Rows are points. The last column is the point's height on a tilted bowl or saddle (a function of degree 2), plus a little noise. Count its main directions that bend up, bend down and stay straight.

Points:
array([[ -4, -14,   4],
       [-22,   7, -15],
       [ -8, -34,  12],
       [-43,  44, -57],
       [ 16, -30,  12],
       [-34,  35, -41],
       [-70,  27, -92],
       [ -3, -40,  15],
       [ 27,  26, -12],
       [  2, -95,  38],
       [-18,   1,  -9]])
Directions: 0 up, 1 down, 1 straight

Points (16 x 4):
array([[ 39,  43,  41,  17],
       [-23,  27,  -5, -25],
       [ 30,   6,  40, -16],
       [ 22, -18,  15, -33],
       [-23, -36,  33, -12],
       [ 75, -38,  72, -16],
       [  2, -32, -28, -19],
       [-42,  11, -29, -38],
       [ 43,  25, -15, -25],
       [ 22, -81,  -2,  18],
       [-58, -55, -10, -19],
       [-33, -54,   6, -10],
       [ 38, -18,   0, -43],
       [ -4,  18,  42,  -1],
       [-16,  95,  24,  95],
       [-63,  38, -10, -46]])
Directions: 2 up, 1 down, 0 straight

Points:
array([[-14,  25,   4, -29, -37],
       [ -5,  23,   4,   4, -18],
       [ 10, -49, -33,  35, -30],
       [ 12, -41,  87,  23, -38],
       [ 16,   5, -95,  83, -74],
       [-24,  10, -53,  35, -63],
       [-24,  12, -27, -38, -54],
       [ 88, -24, -83,  -1, -21],
       [  2, -21, -17,   2, -12],
       [-19,  18,  -7,  21, -27],
       [-63,  29, -38,  28, -95],
       [ -4,  14, -24,   5, -24],
       [-37, -24,   3,  12,  -6],
       [ -7,  14,  39,  -4, -19],
       [  8,  27,  61,   4, -33],
       [-49, -18,  58,  -1,   2],
       [  7,  46,  20, -18, -32],
       [ 42,  10, -18,  30,  25],
       [ 12, -28, -25,  38, -14],
       [-55,  -2,  46,   6, -12],
       [ 27,  19,  30, -44, -24],
       [ 42, -17,  55,  35, -10],
       [  2, -61,  51, -25,  -6]])
Directions: 1 up, 3 down, 0 straight

Points, 24 rows:
array([[ 44, -59, -14,  63, -80],
       [ 42, -30,   1,   4, -17],
       [  9,  95, -19,   9,  17],
       [ 39,  23,  -7, -20, -30],
       [  1,  18,  25, -50,   6],
       [-14,  33, -18, -59, -30],
       [ 69,  16,  18, -48, -66],
       [-25, -17,  65, -23,  92],
       [ 20,  -9,  35,  22,  21],
       [ 37,  14, -49,  16, -11],
       [-43,  37, -40, -21,  -2],
       [ 15, -14,   0,   7,   4],
       [ 14, -16, -13,  -5,   3],
       [-49,  48,  62,  35,  43],
       [ 37,  17,  -2,  -4, -17],
       [-27,  -4, -77,  72,  28],
       [-38, -26, -33, -13,  37],
       [ 26, -33,   7,  73, -44],
       [-46, -58,  65,  46,  24],
       [ 22, -53,  47,  11,  42],
       [-43,  -6,  40,  19,  28],
       [ 25, -14,  39,  33,  18],
       [  8,  13, -55, -37,  -5],
       [ 39,  47, -26, -28, -50]])
Directions: 2 up, 2 down, 0 straight

Points, 43 rows:
array([[ 28,  25, -38, -15,   8, -19,  31],
       [  0,  31,   1, -38,  29,  11,  49],
       [-45,  54,  -8, -14,  20,  20,  92],
       [-35,  -6, -12, -22,  34,  21,  46],
       [ -8,  55, -95,  34, -10,   0,  19],
       [-21,  22, -26,   3,  13, -32,  53],
       [ 19, -15,  -6, -14, -41,  64, -24],
       [-13,  12, -22,  -3,  27, -16,  35],
       [ -9,  -5, -37, -33, -51, -21,  46],
       [ -6, -14, -24,   1,  -7,  -7,  22],
       [ 14,  21,  15,  18,   3,   5, -14],
       [-18,  -5, -23,   5, -15, -21,  46],
       [ 21,  -6, -12,   1,  33,   0,  -2],
       [ -3, -17,   4,   8,   7, -13,   3],
       [  3, -17, -36,  49,  34,  40, -16],
       [-11,   6,  19,  49,  35, -17, -14],
       [ 31,   0,  20, -28,  -3,  34, -13],
       [-35, -15,  -9,  22,  31, -13,  25],
       [ 33,   6,  21, -13,  28,   7, -16],
       [ -4, -33,  -5, -10, -27,  38, -11],
       [-10,  -1,  55,   0,  28,   4, -43],
       [-22, -25, -20,  -8, -32,  12,  30],
       [  9, -14,  49,   0, -30,   5, -23],
       [-38,   3, -40, -24,  20, -33,  77],
       [-27, -23, -29,  -9,  56,  35,  25],
       [-21, -14,  23,  17,  16,  29,  -1],
       [ 21,  13, -16,  10,  18, -12,   4],
       [-51,  31,  24, -33,  15,  29,  95],
       [  9, -32,  -9,  -9,  -7, -21,   2],
       [-10,  -2, -31,   4,  -2,  26,  27],
       [ 12, -16,  27,   4,  35,   7, -37],
       [ 50,  10, -18,  51,  10, -25, -12],
       [ 45,  32,   6, -57,   4,  20,  43],
       [ -3,  -7, -44, -15, -14, -16,  38],
       [  7,  12, -12,  20,  15, -40,  22],
       [-11, -28,   7,  -2, -18,  -4,   5],
       [-22,  -9,   6, -27,  26,  -2,  23],
       [ 57,  44,  -8,   5, -24,  54, -66],
       [-36,  29,  12, -25,   3,  -1,  68],
       [ 27, -18,  13,   6, -30,   5, -26],
       [ -5,   1,  27, -43,  18,  -2,  20],
       [ -5, -26, -48,  20, -43,  -9,  21],
       [-14,  25,  31, -12,   2,  -9,  20]])
Directions: 2 up, 2 down, 2 straight

Points, 78 rows:
array([[ 59, -25,  13, -39, -13,  35,   8, -34,  27],
       [ -6, -18, -38, -17, -12,   3,  26,   1,  12],
       [  5, -19,  -1,  42, -16,   8,  -7, -31,  29],
       [-43,  29,  23, -32,  23,   3, -54, -19,  38],
       [ 17, -27, -46, -17, -60,   8,  37,  16,  27],
       [-38,  44,   8,  -3, -11,   1, -40,  -8,  43],
       [ 57,  35,  39,  40,  -5, -28,  61, -19,  53],
       [ -2, -14,  16, -17, -22, -39, -40, -18,  13],
       [-12,  40,  -7, -15, -51,  57,  46,   7,  53],
       [ 18,  57,  -6,  -8,  33,  14,  26,   6,  34],
       [ 46,  40,  -1,  80,  64,  34,  23, -88,  71],
       [-21,   2,   4,  63,  10, -13,  -5, -22,  38],
       [ 40, -24,  31, -24, -56,  22,  10, -11,  25],
       [ 20,  -2,  43, -11, -26,   1,  58, -46,  33],
       [ 29,   8, -27, -21,  35,  21, -19, -28,  26],
       [-14, -92,  67,  80, -13,  37, -38,  20,  61],
       [ 14,  30,  23, -47,  45, -13, -30,  16,  14],
       [ 14,   5, -12,  24,  -4, -60,   1, -15,  23],
       [  7, -21,   2,  18, -19,  24,  -4, -16,  18],
       [ 57, -43,   9, -16,  22,  51, -29,  57,  26],
       [ 22,  17,  13,  -1, -52,   7, -51, -16,  51],
       [ 16,  -1, -49, -26,  33, -28,  41,  42,  14],
       [ 37, -12,  28,  -9,   8, -12, -33,  -6,   9],
       [-91,  -1,   8,  51,  12,  23, -12,   2,  71],
       [  1,  14,   4, -29,  51, -13, -36, -11,  18],
       [ -9,  -9,   4,  62,  11, -52,   8,  17,  22],
       [ 71, -35, -35,   2,  -8,  17,  18,  47,  21],
       [-22,  12,  15, -35, -11,  53,  49, -43,  46],
       [-40,  22, -25,  46,  31,  50,  15, -42,  62],
       [ 27, -24, -15, -55,  22, -43,  34,  10,   1],
       [ 32,  37,  -2,  22, -33,  10,  22, -45,  48],
       [-42,  64, -64, -22,   9, -10,  15, -45,  72],
       [-24,  18,  29,   6, -51, -60, -50, -17,  47],
       [-32, -23,  37, -35,  19,  19, -39,  -7,  16],
       [-37, -15,  14, -53,  40, -15, -54,  23,   8],
       [ 25,  44, -22,  35, -63,  41,  22,  54,  65],
       [-33,  42, -28,  26, -12, -37, -62,  36,  60],
       [-14,  -5,   0, -27,  -6,  -1, -26,  60,   1],
       [-43, -35,  25,  -1,  45,  14, -15, -83,  55],
       [ 20,  12, -15, -14,  -5,  36,  -1,  12,  18],
       [  8, -16,   2,  -4,  10,  16, -56, -64,  49],
       [ 16,   9,  13,  31, -61,  -3, -22,  84,  41],
       [  5,   0,  47,  46,  46,   9, -27, -31,  35],
       [ 33, -51,  60,  34,  28,  27,  30,   5,  17],
       [-58, -25, -40, -10,  -8,  23,  36, -40,  47],
       [ 30,  33,  26, -44, -95,   8, -22,   2,  60],
       [ 56,  -6, -13,  56,   3, -60,   4,  40,  28],
       [-21, -74, -36,  -5,  44, -30,  42,   1,  16],
       [ -5, -17,  13,  25,  15,  33,  27, -33,  22],
       [ 27,  12,  22,  14,  35,  20,  -7,   9,  15],
       [ 13,  35,  65, -17,  28,  -2,  29, -57,  48],
       [ 29,  28,  20,  16, -12, -13, -21,  -3,  25],
       [-37, -34,  27, -20,  55,   6,  -4, -15,  17],
       [  0,  -3,  18, -57, -12,   2, -62,  27,  13],
       [ 76,  62, -29, -37,  63, -44,  14,  17,  57],
       [ 18,   3, -22,  48,  62, -15,  58,   6,  32],
       [ 27,   6, -55, -84, -40,  -9,  28, -23,  40],
       [  1,  38,  42,   6, -28, -22, -27, -40,  46],
       [  4,  37, -14,  53, -12,  -4,  -2,  45,  38],
       [-12,  -5, -20, -11,   0,  39, -20,  24,  22],
       [-16,  63, -16, -17,   9,  -6, -55,  56,  41],
       [ 40,   6,   7,  19,  -7,   4,  17,   1,  14],
       [-38, -50,  24,  34, -35,  36,  27, -52,  48],
       [ 36,  40, -41,  20,   5, -24,  34,   0,  34],
       [-20, -43,   2,  -5,  -8, -12, -28,  -5,   8],
       [-38,  -3,  83,   0, -15,  64,  -9, -17,  49],
       [ 16, -19,  16,  33,  16, -17, -11,  -3,   8],
       [ -3,  11, -50,  27,  13, -53,  51, -21,  38],
       [ 51,   4,  27,  -5,  11, -24,  84, -28,  43],
       [-17, -62, -37,   3,  -3, -34,  53,  21,   9],
       [-24,  39, -44, -20, -18, -13,  24,   9,  30],
       [-64, -32, -20,  50,  16,  29, -27,  25,  58],
       [ 54, -64, -23, -33,  33,  39, -53,  11,  32],
       [ -5, -49, -14, -33, -19,  24,  -9,  67,  10],
       [ 22,  -2, -48, -31, -32,  67, -16,  33,  47],
       [  9,  -4,  -1,  40,   5,  14,  62,  35,  22],
       [ 60, -48,  51,  -1, -32,  25, -70,  -6,  49],
       [ 25,  28, -41,  -2, -19, -16,   9,  15,  24]])
Directions: 7 up, 0 down, 1 straight
